Every row gives one point. Each copy is the shape, with its points in the same order, stretched, turned, moved and blurred by noise. Is it also mirrored, or only turned?

Shape (5 x 2):
[[ 53 -34]
 [ 30 -38]
 [-30  25]
 [-35   0]
 [  5   5]]
Copy 1 (5 x 2):
[[ 14  54]
 [ 10  43]
 [ -8 -37]
 [-16 -20]
 [ 14  -1]]
Copy 1 is: mirrored
Copy 2 (5 x 2):
[[ 54 -14]
 [ 47   2]
 [-26   8]
 [-14  21]
 [  6  -5]]
Copy 2 is: mirrored
Copy 3 (5 x 2):
[[ 21 -46]
 [ 28 -24]
 [-23  44]
 [  2  47]
 [ -9   7]]
Copy 3 is: mirrored
Copy 4 (5 x 2):
[[ 60 -11]
 [ 49 -20]
 [-28  18]
 [-18  -5]
 [  7  12]]
Copy 4 is: only turned

Shape (9 x 3):
[[ 14   2   4]
 [ 17  10   0]
 [-11 -34 -19]
 [ -1  14  -6]
 [  0  27 -29]
 [-13  -7  -8]
 [ 11 -25  10]
 [-27 -34 -13]
 [ -4  37   9]]
Copy 1 (9 x 3):
[[-11  20  16]
 [ -8  21  27]
 [ 24 -12 -31]
 [  3  -5  27]
 [ 38 -12  52]
 [  9 -17  -3]
 [-17  19 -21]
 [ 21 -34 -42]
 [-15 -10  52]]
Copy 1 is: mirrored
Copy 2 (9 x 3):
[[-10   6   6]
 [-19   9   4]
 [ 15 -46  43]
 [-27  -4  -5]
 [-60 -22  -2]
 [ -5 -23   9]
 [ 24  -1  25]
 [ 25 -50  29]
 [-34  16 -39]]
Copy 2 is: mirrored

Shape (10 x 4):
[[  7  -6   2 -16]
 [-35 -21  12  34]
 [-29  29 -17   1]
 [-40  -7  -5 -15]
 [ 13 -25   7  43]
 [-12 -28  -8 -13]
 [ -1   6  -2 -15]
 [ -1  16   5 -28]
 [ 14  20  30  -1]
 [-26 -17 -23   5]]
Copy 1 (10 x 4):
[[ 21  -8   6   0]
 [-41  13   8 -40]
 [  4  36 -35 -34]
 [ 16  12   3 -54]
 [-51 -15   6   3]
 [ 12 -18  14 -40]
 [ 21   5  -5  -6]
 [ 38  11  -4   3]
 [ 11  19   3  44]
 [ -8  -4  -8 -58]]
Copy 1 is: only turned
Copy 2 (10 x 4):
[[ -1  -7  14  -3]
 [  3  60  14 -52]
 [-31  48 -12  19]
 [-44  40  19 -20]
 [ 45  15  -5 -41]
 [-23   4  15 -34]
 [-15   4   8   8]
 [-19   3  16  28]
 [ 25   5  22  29]
 [-28  30  -9 -30]]
Copy 2 is: mirrored
Copy 3 (10 x 4):
[[ -2 -12 -18   0]
 [  6  16  42  -4]
 [-20   9   5 -40]
 [-25  13   9  -6]
 [ 23 -18  24   0]
 [-15 -11   2  15]
 [ -6  -3 -16 -13]
 [ -1   2 -28 -15]
 [ 30   3 -21 -24]
 [-25  -6  16  -4]]
Copy 3 is: mirrored

Shape (11 x 8):
[[ 12 -29   0  16   1  17   2 -10]
 [  6  -8   4  15  14  18  -2  20]
 [  9   5  -6  11  12  -1   0  17]
 [  7  -5  -2 -60   5  14   6  -4]
 [ -6 -15   9 -12   0  -1   3   8]
 [ -3 -15  31 -16   7 -29 -37 -15]
 [  0   4   4  14  16 -12   9 -18]
 [  9  -9 -12  12   5  -3 -11  -9]
 [ 12   3   0   8  -5  -3   5  -5]
 [-10   2  -4  11   0  15   3 -12]
 [ -6  -2  -8  -1  11 -21   4 -10]]
Copy 1 (11 x 8):
[[ 15  -6  -5 -12 -24 -11 -15  -1]
 [ 15   8 -15   4   3 -23 -12  -6]
 [ 15  -2  -5  17  13 -16   0  -4]
 [-13  51  30 -35  -4   4  -7  18]
 [  2   6   1 -11   9  -4 -19  11]
 [-39  10 -29   6   7   5 -10  16]
 [ 13  -8 -33   9   9   6   6  -5]
 [  0 -10  -7   9  -5  -9   7   4]
 [ 11 -15   5   7   5   0  -3 -10]
 [  6 -13 -16 -14  -4 -15   7 -11]
 [  7  -5 -15   7  12   3   6  11]]
Copy 1 is: mirrored
Copy 2 (11 x 8):
[[ -6 -40   5   2   6  12  -6  -5]
 [  7 -25  16 -26   6  16   4   3]
 [  7  -7   6 -11  -3   8  14   2]
 [ -7  33  29  -3 -19   2 -12  52]
 [ -1  11  15  -5   2   2 -16   1]
 [ -8  25  11  22  19  40 -17 -30]
 [ 20 -14 -12  26  -1  13   6 -17]
 [ -4 -16  -9   6  -1  20   8  -6]
 [  3  -5 -10  18   4  -2  10   3]
 [ 18 -23 -23   3   1   8   2   8]
 [  7   7  -8  18 -11   9  -1 -13]]
Copy 2 is: mirrored
